Every row gives one point. To make a cloud, some directions were put in groups of two or more. Within a group, all points are equally far from the middle, so they leave a hole (a ring in 2 directions, a hollow ball in 3). The other directions are filled evenly. Then the cloud was stretched, turned, moved and blurred a little. Count the holes, and give their numbers of directions, smallest first.

Cloud:
[[-0.17,-0.25],
[-0.01,0.48],
[-0.16,0.47],
[-0.14,0.47],
[-0.33,0.38],
[0.21,0.37],
[0.20,-0.17],
[0.32,0.04],
[0.25,0.33],
[-0.34,0.37],
[-0.44,0.02],
[0.25,0.32],
[-0.04,0.48]]
Holes: 1 (2)

Cloud:
[[0.29,0.32,0.15],
[0.41,0.06,0.29],
[0.11,0.37,-0.01],
[0.32,-0.25,0.14],
[-0.54,-0.11,-0.15],
[-0.23,-0.60,-0.10],
[-0.43,-0.15,0.30],
[-0.29,0.18,-0.44],
[0.13,-0.51,-0.03],
[-0.02,0.14,-0.53],
[-0.42,0.13,0.56],
[0.42,0.24,0.41],
[-0.50,0.05,0.03],
[-0.46,0.14,-0.04],
[0.32,0.09,-0.06],
[0.26,-0.38,-0.08],
[-0.40,-0.01,0.54],
[0.34,-0.12,-0.09],
[0.09,-0.50,0.06],
[0.10,-0.30,0.56],
[0.35,-0.14,-0.03]]
Holes: 1 (2)

Cloud (30 x 4):
[[0.04,0.20,-0.42,0.07],
[0.40,-0.12,-0.37,0.26],
[0.00,0.56,-0.18,0.10],
[0.53,0.20,0.18,0.12],
[0.27,0.25,0.07,0.54],
[0.06,0.33,0.46,0.41],
[0.38,-0.30,-0.10,0.16],
[0.06,0.08,-0.28,-0.30],
[0.06,0.54,-0.25,0.19],
[0.54,0.25,0.11,0.04],
[0.61,0.02,-0.25,-0.34],
[0.02,0.34,0.41,-0.01],
[0.13,0.54,0.29,0.40],
[-0.35,0.48,-0.14,0.58],
[-0.03,0.42,-0.03,0.16],
[0.06,-0.02,0.42,0.48],
[0.02,0.07,0.35,0.33],
[0.05,0.37,0.07,0.01],
[-0.13,0.16,0.27,-0.18],
[0.11,-0.20,0.57,-0.38],
[-0.08,0.63,0.09,0.07],
[0.27,0.03,-0.04,0.34],
[0.13,0.37,-0.53,0.27],
[0.27,-0.14,-0.09,-0.05],
[0.39,-0.27,-0.03,0.53],
[0.34,0.34,-0.22,0.18],
[0.10,0.21,0.38,-0.36],
[-0.10,-0.34,-0.18,0.34],
[-0.23,0.64,-0.31,0.41],
[0.55,-0.22,-0.29,0.37]]
Holes: 0

Cloud, 28 rows:
[[0.01,0.15,0.48,0.44],
[0.00,-0.43,0.07,-0.35],
[-0.05,-0.33,-0.27,-0.31],
[0.31,0.27,0.41,-0.16],
[-0.35,0.32,-0.13,0.04],
[-0.15,0.09,-0.36,0.53],
[-0.24,0.44,-0.03,0.07],
[-0.26,-0.42,0.29,0.44],
[0.39,0.05,0.42,0.05],
[-0.12,0.19,-0.46,-0.34],
[0.25,-0.16,0.38,-0.45],
[-0.22,0.01,0.53,-0.44],
[0.10,0.46,0.11,0.25],
[-0.44,-0.16,0.22,-0.06],
[0.13,-0.19,-0.39,-0.19],
[-0.50,-0.12,-0.02,-0.42],
[0.35,-0.06,-0.23,-0.42],
[0.54,-0.27,0.07,0.28],
[0.34,0.32,0.34,-0.24],
[-0.47,0.02,0.18,0.05],
[0.41,-0.09,0.04,-0.47],
[-0.20,0.30,-0.06,0.51],
[-0.29,-0.27,0.37,0.36],
[0.32,0.37,-0.23,-0.30],
[0.08,-0.30,-0.41,0.23],
[-0.24,-0.20,-0.34,-0.26],
[-0.46,0.14,-0.27,-0.41],
[0.22,0.32,0.28,0.54]]
Holes: 1 (3)

Cloud, 51 rows:
[[0.38,0.18,-0.06,-0.54,-0.10,-0.25],
[-0.16,-0.06,0.51,-0.35,0.57,-0.22],
[-0.21,0.47,0.25,0.05,-0.33,-0.43],
[0.00,-0.28,-0.29,0.11,-0.49,-0.17],
[0.22,-0.12,0.35,-0.24,-0.04,0.19],
[0.00,0.34,0.44,-0.22,0.03,0.42],
[-0.25,-0.17,0.08,-0.43,-0.16,-0.33],
[0.47,0.21,0.44,-0.26,-0.07,-0.36],
[-0.23,-0.23,0.45,-0.43,-0.13,-0.54],
[-0.20,-0.12,0.03,-0.58,-0.57,0.31],
[-0.32,-0.10,0.06,-0.43,-0.20,-0.21],
[-0.31,0.43,0.02,-0.36,0.12,-0.40],
[0.27,0.04,0.38,0.15,0.38,-0.17],
[0.44,0.11,0.09,-0.67,0.08,-0.48],
[-0.30,-0.13,0.55,-0.29,-0.28,-0.38],
[0.36,-0.52,-0.01,0.07,-0.43,-0.42],
[-0.08,0.42,0.15,0.31,-0.05,-0.18],
[0.32,-0.18,0.03,-0.39,-0.33,0.10],
[0.32,0.33,0.01,0.07,0.42,0.08],
[-0.20,0.40,0.33,-0.15,0.55,-0.23],
[0.06,-0.41,0.15,-0.39,-0.05,-0.45],
[-0.19,0.01,0.34,-0.08,0.25,0.31],
[0.09,-0.42,0.35,-0.01,-0.41,-0.25],
[-0.43,0.28,0.14,-0.06,-0.11,-0.14],
[-0.04,0.42,0.56,-0.11,0.32,-0.70],
[-0.34,0.44,0.50,-0.23,0.05,0.20],
[0.15,-0.28,0.00,-0.62,0.08,-0.04],
[0.51,0.19,0.17,0.29,-0.22,-0.09],
[0.05,0.03,-0.30,-0.43,-0.43,0.04],
[0.34,-0.47,-0.14,-0.17,-0.03,-0.48],
[0.30,-0.06,0.41,0.13,-0.29,0.14],
[-0.46,-0.02,0.17,-0.37,0.01,-0.03],
[0.07,0.40,-0.07,0.26,0.20,-0.22],
[-0.25,0.38,0.31,0.05,0.16,0.10],
[-0.17,0.50,0.31,-0.15,0.40,-0.25],
[-0.28,0.22,-0.13,0.13,0.27,-0.15],
[0.20,0.38,-0.14,-0.30,0.48,-0.60],
[0.69,-0.25,-0.17,-0.12,0.38,-0.64],
[0.31,0.35,0.10,0.05,0.37,-0.82],
[0.16,-0.14,-0.35,-0.46,-0.11,0.15],
[-0.21,0.16,0.37,0.15,0.21,-0.61],
[-0.02,0.04,0.54,-0.11,-0.25,0.26],
[-0.12,-0.36,0.11,-0.26,0.17,0.02],
[0.04,-0.11,0.31,-0.56,-0.24,0.34],
[0.63,0.01,0.09,-0.28,0.24,-0.65],
[-0.22,0.01,0.69,-0.31,-0.42,0.03],
[-0.25,-0.24,0.12,-0.02,-0.35,-0.21],
[-0.05,-0.06,-0.26,0.04,-0.14,-0.52],
[0.40,0.29,-0.20,-0.22,0.21,-0.16],
[0.38,0.00,0.38,-0.02,0.01,-0.04],
[0.49,-0.09,0.48,0.26,-0.26,-0.29]]
Holes: 1 (3)

Cloud:
[[0.01,0.07,0.29,-0.02,-0.61,-0.46,0.05,-0.07],
[-0.06,0.00,-0.36,-0.37,0.36,0.31,0.17,-0.26],
[-0.26,0.18,-0.26,-0.37,-0.43,-0.37,0.44,-0.35],
[-0.09,0.54,-0.04,-0.47,-0.21,0.06,0.29,0.12],
[-0.59,-0.26,0.27,-0.05,0.44,0.01,0.10,-0.14],
[0.03,0.07,0.33,0.54,-0.18,0.20,0.30,0.31],
[0.03,0.33,0.11,-0.40,0.36,-0.17,-0.25,0.50],
[0.44,-0.19,0.13,0.17,0.10,-0.30,-0.04,0.03],
[0.50,-0.23,0.14,-0.30,-0.36,-0.45,0.10,-0.12],
[-0.11,-0.14,0.25,-0.46,0.52,0.03,0.20,0.22],
[-0.10,-0.37,0.36,-0.56,0.05,-0.02,0.10,-0.04],
[0.06,0.11,-0.31,0.42,-0.08,0.28,0.15,0.03],
[-0.34,-0.36,0.14,-0.63,0.34,0.05,0.34,0.53],
[0.02,0.46,0.22,0.12,-0.06,-0.60,-0.13,0.29],
[0.03,-0.54,-0.36,-0.27,-0.11,-0.69,-0.12,0.67],
[0.06,-0.57,0.34,0.03,0.08,-0.36,-0.28,-0.27],
[-0.87,0.28,0.23,-0.03,0.06,-0.13,0.18,0.68],
[-0.26,-0.23,0.08,0.20,-0.32,0.18,0.24,0.14],
[0.02,0.33,-0.17,0.27,-0.15,-0.29,-0.57,0.01],
[-0.90,0.40,0.34,-0.18,0.23,0.08,-0.17,0.29],
[-0.14,0.43,-0.09,0.05,-0.51,0.31,-0.17,1.00],
[0.03,0.45,-0.01,0.13,0.48,-0.03,-0.72,0.17],
[0.22,-0.36,0.38,-0.32,0.21,-0.49,-0.12,-0.02],
[-0.08,-0.19,-0.46,-0.08,-0.33,0.00,-0.08,0.28],
[-0.25,0.40,-0.21,0.31,-0.31,-0.34,0.19,0.66],
[-0.41,0.12,0.30,-0.09,-0.33,0.02,0.02,-0.14],
[-0.16,0.39,0.28,0.13,0.18,-0.41,-0.72,0.09],
[-0.33,0.43,0.24,-0.04,0.11,-0.22,-0.50,-0.04],
[0.09,0.33,-0.11,0.30,-0.05,-0.21,0.07,0.62],
[-0.05,-0.41,-0.28,0.21,0.50,-0.32,0.26,-0.03],
[-0.65,-0.06,0.07,-0.19,-0.17,-0.15,0.30,0.54],
[-0.12,0.15,0.61,-0.14,0.24,-0.22,0.33,0.45],
[-0.46,0.38,-0.17,0.02,-0.44,0.00,-0.08,0.11],
[0.11,-0.06,-0.30,0.35,0.09,0.02,0.37,-0.18],
[-0.31,0.14,-0.31,-0.16,0.08,-0.73,0.23,0.28],
[0.42,-0.38,-0.16,-0.04,0.25,-0.20,-0.17,-0.26],
[0.22,-0.08,0.06,0.30,0.03,-0.38,0.30,0.60],
[-0.43,0.13,0.05,-0.07,-0.37,0.07,-0.25,-0.18],
[-0.46,0.14,0.02,-0.16,-0.29,-0.56,0.09,0.26],
[-0.13,0.41,-0.26,0.18,0.19,0.40,0.08,0.08],
[-0.49,-0.19,-0.49,-0.10,-0.28,0.17,0.19,-0.21],
[-0.10,0.22,-0.26,-0.01,0.04,-0.28,-0.51,-0.01],
[0.34,0.08,-0.29,0.04,-0.34,-0.36,-0.27,0.03],
[0.26,-0.19,-0.24,-0.20,-0.27,-0.32,0.27,0.62],
[-0.51,-0.35,-0.46,-0.42,0.25,0.10,-0.15,0.03],
[0.16,0.07,0.24,0.11,-0.08,0.18,0.24,0.41],
[-0.62,0.34,-0.30,-0.06,0.30,-0.06,-0.27,0.15],
[-0.53,0.31,-0.19,-0.56,-0.18,0.23,-0.02,-0.49],
[0.09,-0.52,0.12,0.22,-0.54,-0.05,-0.10,-0.49],
[0.17,0.06,-0.12,-0.12,0.17,-0.57,0.10,0.29],
[-0.23,0.63,-0.09,-0.39,0.03,0.18,0.37,0.56],
[-0.36,-0.01,-0.07,-0.50,-0.14,-0.47,-0.29,0.16],
[-0.26,0.28,-0.19,0.04,-0.38,-0.38,0.04,-0.10],
[-0.15,-0.09,0.30,0.15,0.22,0.54,-0.33,0.11],
[-0.01,0.22,-0.34,-0.25,-0.08,0.24,-0.20,0.34],
[-0.20,0.39,0.19,-0.25,0.61,0.12,0.08,0.14],
[-0.30,0.30,0.44,-0.22,0.56,0.29,0.21,0.49],
[0.10,0.11,0.01,0.66,-0.02,0.26,-0.21,0.41],
[-0.62,0.27,-0.37,-0.30,-0.34,0.42,-0.06,-0.15],
[-0.35,0.08,-0.04,-0.12,-0.34,-0.36,-0.17,0.02],
[0.30,-0.34,0.39,0.61,0.21,-0.21,-0.31,-0.13],
[0.14,0.13,-0.10,-0.68,-0.11,0.04,0.16,0.59],
[-0.26,0.42,0.71,-0.11,-0.11,-0.12,-0.33,0.46],
[-0.09,-0.13,0.09,-0.40,0.36,0.39,0.20,-0.15],
[-0.26,0.30,-0.06,-0.71,-0.26,-0.42,0.37,0.16],
[0.19,-0.25,0.35,-0.49,0.05,-0.70,0.01,0.08],
[0.39,-0.49,-0.30,0.07,-0.29,-0.02,0.00,0.14],
[0.25,0.21,0.41,-0.10,-0.58,-0.38,0.36,0.17],
[0.31,0.10,0.07,-0.06,0.32,-0.09,-0.56,0.08],
[0.31,-0.25,-0.33,-0.34,0.10,-0.49,-0.31,0.26],
[-0.47,-0.16,-0.16,-0.40,-0.63,-0.50,0.58,0.08],
[-0.68,0.00,-0.30,-0.62,0.14,-0.14,-0.20,0.00],
[0.01,-0.18,0.41,-0.14,-0.11,-0.04,-0.44,-0.24],
[-0.16,0.25,0.52,-0.12,-0.12,0.46,-0.21,-0.11],
[0.08,-0.19,-0.37,0.00,-0.20,0.15,0.42,0.08],
[-0.08,-0.54,0.08,0.12,0.01,-0.06,-0.26,0.19],
[0.19,-0.05,-0.37,-0.05,-0.50,-0.67,0.02,0.27],
[-0.31,0.00,0.07,0.25,-0.43,0.22,-0.48,0.08],
[0.37,0.36,0.16,0.16,-0.17,0.35,-0.25,0.00],
[-0.46,-0.19,0.41,0.35,0.47,-0.21,0.15,0.11],
[-0.48,0.17,0.30,-0.05,0.22,-0.32,-0.06,-0.30],
[-0.35,-0.41,-0.11,0.43,0.33,-0.18,0.12,-0.02],
[-0.12,-0.01,0.42,-0.43,0.01,-0.17,-0.26,-0.07],
[-0.40,-0.07,0.37,-0.16,0.21,0.04,-0.29,-0.28],
[-0.12,0.05,0.28,-0.26,-0.31,-0.23,0.42,-0.30]]
Holes: 1 (3)
